Each row of a before or after table is a point. One or more steps were done to the points. Then noise was added and the rows were shuffled. The steps act on how far a point lies along the listed directions, d1 being the first. Write out the steps. A step turns or swaps two directions, mirrors them in a line or flattens them onto one, adds a multiple of one to another, or multiplies one. Angles are multiples of 10 degrees, from the lower direction toward the higher: turns from -170 to 170, lines from 10 to 170 but not 90. Use the fewest steps. Two steps may share a direction if one is a turn and the other turns, adds or multiplies; they go together, in the order done. Otherwise the lowest direction goes first.
In the rows, 100 means zero.

Directions:
(1): [155 114 78]
(2): [86 72 48]
Before (10 x 3):
[92 101 112]
[158 103 59]
[171 113 59]
[130 137 119]
[169 130 128]
[172 145 132]
[137 98 69]
[100 83 68]
[100 115 56]
[117 82 76]
After (10 x 3):
[146 152 176]
[114 87 68]
[100 108 112]
[90 72 52]
[118 86 63]
[119 140 148]
[144 139 168]
[101 72 67]
[127 99 71]
[85 105 46]
Steps: multiply d1 by 0.4; multiply d2 by 1.6

Directions:
(1): [81 56 154 84 65 94 85 47]
(2): [85 143 114 34 146 84 83 79]
(3): [136 128 89 128 97 131 32 63]
(4): [31 120 82 110 65 77 56 126]
(5): [138 87 110 115 111 16 75 112]
(6): [100 127 178 125 111 119 93 143]
Before:
[104 83 88 89 104 78 104 72]
[109 90 91 89 102 89 99 88]
[106 121 60 120 108 122 86 101]
[126 108 50 118 106 126 112 87]
[123 112 90 113 94 137 103 106]
[116 106 76 118 92 103 91 99]
[121 85 107 87 113 76 124 81]
[105 89 89 78 114 69 124 105]
[110 78 99 84 95 75 117 81]
[84 80 99 80 103 88 126 115]
[92 99 112 115 87 122 115 112]
[97 90 100 71 124 99 106 98]
[104 115 79 107 100 136 103 105]
[93 85 101 101 91 129 116 81]
After:
[98 107 56 100 94 142 111 93]
[66 98 84 97 79 170 131 91]
[130 105 88 126 97 74 80 107]
[137 73 129 101 107 18 95 100]
[105 87 105 76 126 84 102 101]
[96 79 82 97 92 120 115 70]
[94 78 104 83 104 70 119 119]
[110 109 69 101 88 154 111 92]
[130 88 119 94 123 20 104 123]
[157 99 57 129 113 60 92 94]
[132 91 110 104 112 47 84 102]
[118 115 58 123 110 94 80 102]
[141 85 134 103 121 40 109 96]
[141 78 120 112 118 5 78 95]
Steps: turn d5 and d6 by 60 degrees; multiply d5 by 3

Directions:
(1): [103 39 141 52 111 74 107 87 111 26 119 104]
(2): [111 102 112 63 113 137 150 46 27 118 88 83]
(3): [134 92 159 112 73 81 155 139 122 123 49 77]
(4): [151 132 89 50 71 131 116 121 118 94 112 174]
(5): [57 84 102 117 156 103 160 85 143 128 110 151]
(6): [100 101 65 107 34 87 129 27 148 92 102 81]
Before, 13 rows:
[158 123 145 45 74 127 99 103 54 80 94 88]
[106 94 137 105 114 68 77 138 116 92 80 70]
[116 126 93 64 77 132 101 99 97 112 104 117]
[87 86 70 110 88 88 94 105 131 110 102 123]
[137 169 75 82 63 126 80 102 72 126 80 92]
[107 88 122 123 92 103 114 63 35 131 61 33]
[84 111 90 88 140 116 108 98 49 125 110 132]
[130 80 98 52 126 126 110 85 65 92 102 115]
[113 129 83 118 95 132 146 98 93 162 69 135]
[119 120 89 132 45 96 98 53 72 139 80 5]
[103 114 93 108 73 93 56 104 69 91 98 65]
[99 105 109 117 85 107 156 88 74 131 62 47]
[142 111 123 42 91 131 84 145 63 80 91 105]
After:
[71 95 99 121 85 92 84 92 118 113 95 57]
[91 84 84 92 94 105 128 72 86 124 89 110]
[92 127 44 108 84 113 67 130 134 90 125 136]
[65 112 55 165 103 96 87 98 124 143 88 109]
[151 155 51 97 26 112 54 117 131 117 115 119]
[93 96 123 123 81 72 20 112 113 57 110 47]
[106 56 109 119 112 66 77 126 134 89 88 78]
[98 146 77 135 71 87 52 106 99 118 75 43]
[129 123 106 85 67 107 77 119 70 97 92 86]
[132 125 76 106 67 104 43 155 130 95 110 149]
[87 97 122 137 121 66 106 148 109 130 86 105]
[81 76 116 113 108 82 45 124 81 72 97 36]
[106 116 103 56 129 114 69 93 62 84 113 108]
Steps: turn d2 and d3 by 170 degrees; mirror d4 and d6 in the line at 80 degrees

Directions:
(1): [62 61 112 38 93 94 104 145 80 76 96 130 70 90 86 153 80 140 64 114 28 166 84 135]
(2): [86 134 191 131 129 88 95 94 54 152 111 75 114 81 102 186 102 96 44 90 116 78 122 104]
(3): [27 96 114 88 95 60 60 113 113 96 130 124 92 139 95 124 131 27 162 97 53 74 148 66]
(4): [92 144 72 131 130 79 112 118 84 165 117 190 73 116 71 82 26 89 119 94 115 108 102 153]
(5): [64 76 113 122 115 69 124 61 107 71 22 142 62 102 163 98 49 128 80 117 114 83 137 39]
(6): [106 100 156 103 124 106 134 104 101 67 139 89 48 105 130 109 87 82 151 187 114 68 23 120]
Before, 8 rows:
[97 98 91 115 82 108 70 82 116 96 92 70 133 96 107 87 133 82 106 77 106 79 142 57]
[103 101 91 123 92 88 110 90 93 103 71 129 92 105 125 93 83 104 96 97 111 88 119 88]
[101 83 88 86 85 95 99 104 99 91 67 116 87 101 90 115 94 123 85 98 75 132 119 78]
[111 116 84 116 100 102 119 88 89 109 58 129 99 101 106 92 69 131 63 83 121 101 108 95]
[74 86 67 87 91 92 97 114 113 94 107 129 90 94 78 89 87 105 108 99 83 128 99 116]
[141 88 69 90 94 122 122 100 107 80 77 81 112 86 110 68 102 138 84 106 120 129 89 95]
[96 72 119 79 81 113 93 94 117 65 99 46 122 102 116 128 145 84 89 101 81 79 98 66]
[103 103 86 108 96 99 98 101 97 127 100 120 109 100 81 91 88 97 83 76 119 97 116 105]
After (8 x 24):
[95 102 91 122 93 86 108 96 98 102 76 140 81 113 127 88 82 97 111 106 108 87 116 91]
[105 79 115 102 82 120 89 84 127 57 107 51 102 98 127 82 135 77 140 133 106 65 89 61]
[120 59 131 73 75 129 102 84 124 37 86 7 129 89 131 128 163 103 72 112 91 75 75 59]
[86 85 122 91 94 89 101 108 94 85 87 113 71 104 97 135 100 103 108 122 72 113 110 74]
[63 119 88 111 102 73 96 99 97 113 82 156 88 128 100 103 79 79 111 85 93 82 136 81]
[80 76 73 72 81 90 80 113 116 75 87 97 119 110 98 95 138 96 111 79 71 128 141 64]
[72 93 94 90 105 93 103 117 102 100 117 133 75 95 81 106 74 105 103 114 84 124 81 130]
[85 102 100 107 103 85 98 109 101 123 122 134 87 118 85 94 83 72 119 97 111 83 104 108]
Steps: turn d1 and d2 by 30 degrees; turn d3 and d6 by 120 degrees; multiply d4 by 1.6

Directions:
(1): [100 45 112 103 75 99 152 149 56 133 145 69 114 53 110 52 154 112 30 77 100 140 82 148 114 111 134 80 111 95 82 126 123 168 115 104 178 86 114 99 70 170 153 104 117 90 79 119 54 134 95 99 94 96 120 112 101 155 116 80 86 101 114 111]
(2): [43 111 100 60 102 109 176 120 110 91 124 90 70 71 151 158 154 93 138 126 125 95 102 71 48 99 85 42 166 72 147 135 109 93 104 138 118 106 121 54 73 98 80 138 21 121 103 112 91 86 68 114 59 137 105 79 97 78 115 108 147 79 64 116]
(3): [121 86 79 38 183 91 97 95 98 158 146 120 147 126 71 124 140 70 61 97 143 91 96 136 114 91 95 135 112 98 76 46 77 115 46 87 66 152 85 72 130 96 118 75 40 89 94 95 41 86 116 117 97 107 60 70 49 107 163 107 83 98 49 81]
(4): [98 79 102 98 95 106 81 103 68 116 135 131 127 51 136 119 119 140 61 82 121 100 98 76 148 104 119 56 120 130 171 56 110 76 123 87 110 92 49 59 110 47 96 60 93 60 86 71 168 121 122 138 134 93 73 64 151 87 122 86 132 195 129 133]
Before (13 x 64):
[92 104 103 112 91 110 82 92 104 99 94 110 109 102 98 96 90 111 100 94 107 99 98 95 120 101 96 102 94 113 106 84 100 84 110 93 86 99 87 98 109 71 96 86 103 91 108 90 124 104 114 104 111 101 96 92 111 89 91 95 108 121 109 104]
[111 103 97 110 96 97 82 81 107 95 84 110 101 111 83 97 83 94 114 103 92 102 104 99 107 100 95 118 86 102 87 100 95 96 93 92 84 94 102 121 114 93 105 94 112 107 109 94 108 94 106 92 110 97 98 95 101 105 86 106 96 105 107 89]
[117 106 91 109 108 96 68 92 100 99 98 114 121 109 92 106 81 98 87 89 115 88 100 86 117 88 100 103 92 121 113 74 95 81 89 83 81 107 80 93 114 75 94 82 112 93 92 83 136 101 111 113 119 99 75 92 115 88 95 105 94 136 108 96]
[97 102 101 94 108 98 114 102 106 93 88 95 86 108 93 102 101 91 108 104 98 97 98 110 78 95 94 103 99 82 86 112 95 112 93 108 107 107 113 105 95 119 96 116 96 111 100 111 86 97 95 93 90 106 106 107 84 104 97 97 96 74 92 88]
[90 109 85 78 115 100 115 100 107 99 101 95 97 116 99 109 107 76 120 126 111 96 106 107 82 99 88 102 118 89 83 107 95 99 80 107 87 111 113 98 103 101 95 115 69 115 113 105 81 86 91 105 83 114 101 95 78 101 104 111 99 69 73 90]
[113 101 100 102 97 98 79 96 98 102 90 112 106 106 90 92 92 100 102 95 90 94 101 96 105 98 101 106 86 110 98 81 103 98 104 97 98 92 96 98 103 87 98 81 106 93 96 97 112 109 107 99 114 84 92 105 111 102 91 100 94 115 103 95]
[90 102 101 90 97 100 119 108 107 106 100 88 90 99 105 92 107 90 103 104 99 108 100 111 82 99 99 106 98 85 87 121 105 109 97 108 109 104 120 106 98 128 107 117 90 103 104 111 76 93 85 101 83 106 105 111 89 103 101 104 99 68 93 98]
[97 120 97 87 122 94 105 90 113 95 92 107 87 123 95 126 98 83 131 113 104 81 96 91 83 95 80 106 109 86 93 105 87 92 94 113 79 117 108 96 106 88 81 111 77 114 97 102 99 80 91 92 83 103 96 93 87 82 101 110 106 76 72 93]
[84 101 95 84 107 108 119 104 100 97 109 98 99 85 118 120 113 102 105 111 107 95 100 89 94 95 97 81 133 96 126 102 103 89 101 102 103 104 103 93 90 89 87 105 81 102 96 100 105 96 88 112 88 113 102 90 101 95 107 106 120 101 95 106]
[101 92 103 114 96 92 89 102 100 94 90 92 105 104 91 94 85 100 100 98 96 105 100 103 104 95 104 100 87 92 96 93 103 107 106 96 104 97 99 105 103 105 100 109 109 98 97 102 100 100 101 95 101 99 107 108 88 100 97 98 97 95 105 94]
[89 105 89 80 125 100 109 87 109 106 111 121 100 91 111 135 114 99 114 107 119 78 110 76 93 94 84 83 115 100 124 84 99 74 93 101 84 112 92 73 105 61 84 92 65 93 101 85 121 91 98 117 90 115 85 79 106 80 113 105 120 125 91 103]
[99 86 96 76 123 97 115 120 82 131 135 115 130 75 112 108 147 101 70 94 125 113 100 117 118 95 118 82 129 93 118 85 110 115 93 103 109 111 92 70 97 94 118 81 66 83 86 96 88 105 108 119 94 113 73 71 109 112 139 90 108 130 89 113]
[84 80 101 74 96 97 129 112 75 118 131 92 104 70 119 121 148 109 69 94 122 114 103 105 100 104 119 67 123 104 124 87 103 118 114 98 131 107 91 74 92 103 104 92 70 90 92 100 94 118 98 117 88 103 98 81 105 102 124 87 121 121 97 124]
After:
[52 104 97 78 95 108 157 108 106 89 121 109 72 55 153 153 140 111 132 119 121 85 111 51 69 99 84 35 150 87 160 120 115 71 117 126 119 96 105 54 77 67 76 114 43 101 102 92 135 97 75 123 71 131 101 75 124 76 105 104 151 124 94 123]
[52 107 95 63 107 112 163 116 104 93 125 92 83 66 147 155 145 100 126 127 121 90 99 73 64 96 87 45 171 80 154 123 111 87 103 123 116 107 114 67 75 90 76 127 36 114 96 107 99 88 69 122 63 137 106 78 99 84 117 110 148 89 74 117]
[134 94 102 115 93 92 56 94 89 109 86 113 119 112 76 66 80 103 80 83 82 101 98 112 129 102 111 121 65 120 81 67 103 107 106 83 98 88 89 114 111 94 111 66 136 83 92 93 113 118 119 94 128 72 93 114 113 113 90 94 76 124 118 90]
[84 105 102 92 99 101 127 106 107 84 88 92 78 98 104 111 105 94 119 108 99 98 98 98 70 96 94 90 109 78 99 123 100 109 101 116 114 102 119 99 87 118 89 123 90 117 100 115 91 97 87 96 81 110 109 106 91 99 93 97 108 72 93 92]
[77 134 91 67 133 101 109 94 121 96 102 124 101 103 119 157 121 85 144 122 126 85 113 72 79 87 86 79 142 82 138 95 99 64 86 118 63 118 101 65 103 54 73 101 33 104 105 92 113 75 94 116 79 129 70 63 104 68 124 111 133 105 67 105]
[73 114 101 82 98 101 132 108 116 97 98 90 77 97 120 113 114 84 126 114 102 102 103 96 66 97 90 94 114 78 98 128 106 98 96 118 105 107 124 98 93 120 94 130 69 111 108 114 82 86 74 103 71 118 104 104 86 90 100 109 113 60 84 100]
[104 88 105 119 88 108 75 97 92 111 101 110 122 99 86 72 90 115 75 83 104 108 96 111 138 103 107 111 83 120 95 77 102 101 111 85 98 98 81 105 110 81 111 74 123 81 104 89 117 114 122 102 120 92 95 95 113 105 95 87 96 131 119 104]
[139 90 96 135 91 94 44 93 86 102 91 111 131 104 78 70 63 111 60 73 100 100 98 100 146 90 115 116 65 134 99 69 100 93 99 68 94 94 70 114 117 86 112 67 157 78 87 82 146 117 123 107 138 80 81 105 128 106 85 95 78 153 137 96]
[65 113 110 102 76 102 146 115 100 78 99 91 62 79 136 126 119 104 137 115 98 97 94 73 69 102 88 53 136 80 128 145 108 98 129 131 125 90 120 81 74 102 79 133 79 116 92 110 121 96 73 95 72 112 120 95 115 85 85 103 132 86 92 117]
[57 118 89 37 130 100 147 94 110 102 122 101 84 93 130 180 152 84 129 124 141 84 114 74 58 94 89 61 152 84 142 90 87 84 92 115 87 129 101 50 97 71 66 113 8 113 109 100 90 86 82 122 61 130 85 62 84 62 133 107 148 91 54 115]
[55 117 94 86 80 108 147 112 109 69 94 85 62 88 139 125 113 92 150 137 105 98 107 76 55 102 85 58 141 81 121 144 111 88 107 130 110 91 125 86 78 97 77 140 59 125 115 112 110 87 71 106 66 126 119 96 103 86 82 110 132 67 81 108]
[114 85 103 119 99 87 76 99 97 102 90 94 114 108 80 81 76 100 88 93 92 107 100 110 117 94 108 112 74 95 86 84 100 112 104 88 101 97 94 112 109 107 104 97 122 91 96 103 96 103 110 93 110 91 103 109 85 108 100 97 87 100 111 89]
[131 85 102 131 79 95 63 84 90 102 84 104 115 104 71 61 72 105 81 86 79 115 100 117 134 104 110 130 63 113 73 92 100 111 104 79 100 82 96 139 114 106 124 79 152 94 101 92 113 111 120 87 129 80 103 104 111 126 78 96 80 121 133 90]
Steps: turn d1 and d4 by -30 degrees; turn d1 and d3 by 110 degrees; multiply d2 by 3

Directions:
(1): [88 102 140 61 154 50 97 66 65 25 119 113 122 55 99 111 110 124 79 118 77 195 106 136 84 148 70 109 66 113 111 153 191 79 54 84 81 97 105 99 123 149 98 130 158 59 60 100 86 99 116 57 57 104 113 111 80 101 35 98 92 41 139 110]
(2): [136 91 127 112 76 107 43 73 138 95 140 35 48 103 103 107 89 79 131 95 91 88 95 195 139 125 103 50 88 100 126 126 50 32 100 90 79 70 40 61 51 80 50 51 150 112 87 56 118 147 117 50 75 116 130 114 84 87 108 51 108 85 42 149]
(3): [93 85 143 93 133 67 55 138 75 94 57 32 145 70 109 136 36 152 109 146 70 119 136 93 82 33 110 39 72 57 102 65 62 129 105 60 73 91 123 27 98 62 94 73 126 109 112 116 58 14 100 103 47 88 96 75 153 127 131 109 83 81 86 78]
Before:
[87 108 70 117 78 118 131 145 93 145 47 127 112 128 110 89 89 115 87 100 119 59 109 24 91 57 117 130 116 96 67 52 70 149 112 110 113 122 130 117 122 53 131 104 35 115 127 121 87 59 86 169 135 86 75 84 124 109 130 133 103 133 110 73]
[90 106 111 80 112 101 135 69 96 79 126 128 98 92 95 110 114 95 85 90 105 139 96 138 99 134 77 122 72 128 103 129 142 87 98 112 97 104 100 114 118 137 119 129 111 90 83 99 107 110 104 96 104 92 98 112 85 96 73 95 98 98 130 110]
[115 131 73 117 83 110 112 87 125 114 120 128 96 118 91 88 114 75 82 64 120 83 88 94 100 114 104 118 115 102 96 93 110 116 94 104 118 113 101 123 114 122 106 105 82 107 103 103 109 116 94 111 121 92 92 123 81 92 96 97 99 118 107 89]
[83 108 125 83 128 75 109 98 80 38 98 120 116 87 97 99 105 118 65 91 97 143 117 83 81 114 82 125 80 104 101 126 169 111 94 97 91 111 118 129 130 127 102 132 107 75 86 107 92 81 110 95 93 90 97 94 94 117 39 129 92 65 137 84]
[62 111 91 91 130 90 147 124 47 87 70 141 143 76 84 101 98 130 93 128 97 135 113 55 70 81 71 130 104 104 104 102 154 145 90 103 102 120 152 136 132 105 126 130 92 97 102 137 90 42 97 121 90 86 86 95 131 106 72 138 92 103 161 73]
[90 83 103 111 81 109 103 104 103 122 112 96 85 117 100 97 96 90 122 98 100 58 96 95 105 87 112 77 119 85 91 85 64 106 102 100 108 90 101 81 82 89 89 87 86 112 101 96 114 95 94 112 110 96 103 92 110 93 126 92 103 113 78 87]
[83 109 87 78 124 74 131 66 83 62 115 170 97 86 82 98 130 95 87 79 80 155 86 94 86 155 73 142 83 139 119 153 186 96 89 98 98 106 104 130 130 150 116 154 126 57 79 111 111 136 103 86 99 112 116 116 70 93 50 90 99 72 144 113]
[103 97 100 82 123 102 102 109 79 123 90 100 126 89 103 107 80 117 85 129 94 112 118 75 85 71 105 111 88 90 99 77 106 111 83 104 106 113 132 93 101 87 119 102 90 94 107 116 92 67 110 109 100 96 97 89 123 128 106 122 75 108 110 80]
[110 119 93 104 81 116 111 87 120 120 120 107 77 114 82 95 101 84 104 87 105 74 94 114 112 109 109 104 96 108 96 100 77 90 108 112 110 81 72 108 81 89 103 82 114 109 114 87 123 123 99 88 118 109 106 115 86 91 114 98 122 106 89 125]
[64 106 89 84 120 90 149 128 65 111 64 165 144 109 86 91 118 109 67 105 117 115 111 11 73 81 90 145 126 98 74 78 150 174 97 125 121 121 154 144 135 110 144 146 58 113 110 139 99 51 87 155 127 95 62 88 110 105 97 159 100 109 158 58]
[95 90 101 71 132 70 129 75 74 67 112 155 135 67 106 90 116 113 72 94 97 167 111 96 81 135 61 147 107 107 99 141 195 103 66 91 108 119 136 134 138 149 118 150 109 70 75 120 88 94 96 79 75 94 106 106 74 106 47 117 97 91 142 90]
[102 99 90 90 83 99 111 41 103 70 150 129 61 101 86 92 143 63 93 70 105 119 66 165 130 191 89 132 83 138 129 150 127 37 71 110 98 98 70 145 95 149 81 121 121 68 74 72 123 189 123 58 112 102 106 123 49 72 64 60 113 71 108 142]
After (12 x 64):
[92 108 101 86 100 112 135 72 105 94 124 123 94 108 98 111 109 90 88 87 111 124 96 132 103 125 82 120 77 124 103 119 128 92 108 112 99 104 99 115 113 128 119 122 105 95 89 96 111 115 102 103 114 85 97 111 87 98 87 96 98 108 123 111]
[87 107 127 84 126 76 104 98 83 39 100 114 112 85 99 100 102 114 69 90 96 141 119 92 83 115 87 124 81 107 98 128 161 106 95 98 89 105 112 122 124 126 98 128 110 78 86 102 94 84 109 91 95 90 102 95 94 117 40 127 94 67 131 88]
[104 96 110 78 128 91 95 102 76 111 94 96 122 83 100 110 81 118 84 131 89 130 118 91 81 82 99 109 84 91 101 90 118 100 77 101 99 111 129 93 103 95 114 105 106 90 96 111 89 71 115 99 92 98 102 92 117 131 93 117 71 95 109 84]
[70 109 99 88 129 88 135 112 52 80 79 130 134 74 83 104 99 129 95 131 92 140 112 77 80 95 71 119 102 106 113 111 153 125 85 99 92 114 137 130 124 103 119 122 108 96 95 131 95 47 101 105 82 90 94 96 127 103 64 129 96 97 150 86]
[93 108 80 118 78 114 120 136 96 138 54 116 102 121 109 93 93 111 89 103 115 66 112 43 100 62 117 127 110 95 76 62 69 133 107 106 108 117 119 110 118 52 118 98 49 110 125 115 89 68 88 155 128 90 82 87 120 110 127 121 107 126 105 85]
[88 82 100 108 82 108 108 101 104 122 114 98 88 118 102 95 96 92 121 100 101 62 98 91 105 86 114 79 116 87 92 86 69 110 101 98 107 92 105 82 82 92 92 91 89 110 98 95 114 94 95 114 112 92 105 94 112 96 122 92 101 110 85 85]
[105 100 63 108 54 120 122 64 118 105 137 130 57 121 90 83 135 54 101 59 120 70 62 137 132 164 105 133 99 128 121 118 86 53 100 118 111 101 74 149 88 127 88 111 90 85 94 78 129 183 111 85 136 98 95 116 60 74 95 63 118 102 95 134]
[74 105 94 87 113 96 134 123 79 116 73 149 129 108 83 92 115 103 73 103 114 105 105 37 86 85 91 132 123 99 83 88 137 158 102 120 113 113 138 133 121 104 129 130 70 117 107 129 103 65 89 141 124 98 74 91 104 102 101 145 103 107 139 72]
[116 128 67 128 68 121 112 92 136 131 119 124 92 130 92 85 114 70 89 60 126 59 90 91 103 105 108 110 121 101 95 80 89 118 108 108 121 113 98 121 108 112 104 97 72 113 112 102 109 115 93 124 131 90 84 122 83 94 112 97 103 130 96 86]
[89 109 77 93 102 92 129 77 99 88 111 163 89 99 80 93 127 84 96 77 86 122 82 89 92 143 80 135 95 132 116 134 155 99 104 98 106 109 97 130 119 132 112 142 114 70 90 108 118 139 98 94 111 109 114 113 73 90 71 88 105 87 127 113]
[107 124 87 108 75 119 115 94 121 131 112 109 80 121 83 93 97 82 107 84 109 61 95 102 110 99 111 105 102 108 93 94 68 96 115 112 114 86 73 112 83 81 103 79 102 111 121 90 125 120 92 97 128 107 102 115 92 91 124 99 124 112 86 117]
[104 89 96 77 121 77 120 81 83 80 115 146 129 79 107 90 114 107 81 90 98 153 107 107 86 132 67 139 112 106 98 134 174 100 74 89 110 118 129 125 131 140 111 137 102 80 79 113 91 99 98 79 79 94 107 106 73 105 53 107 100 98 131 94]
Steps: add 0.7 times d3 to d1; multiply d2 by 0.7
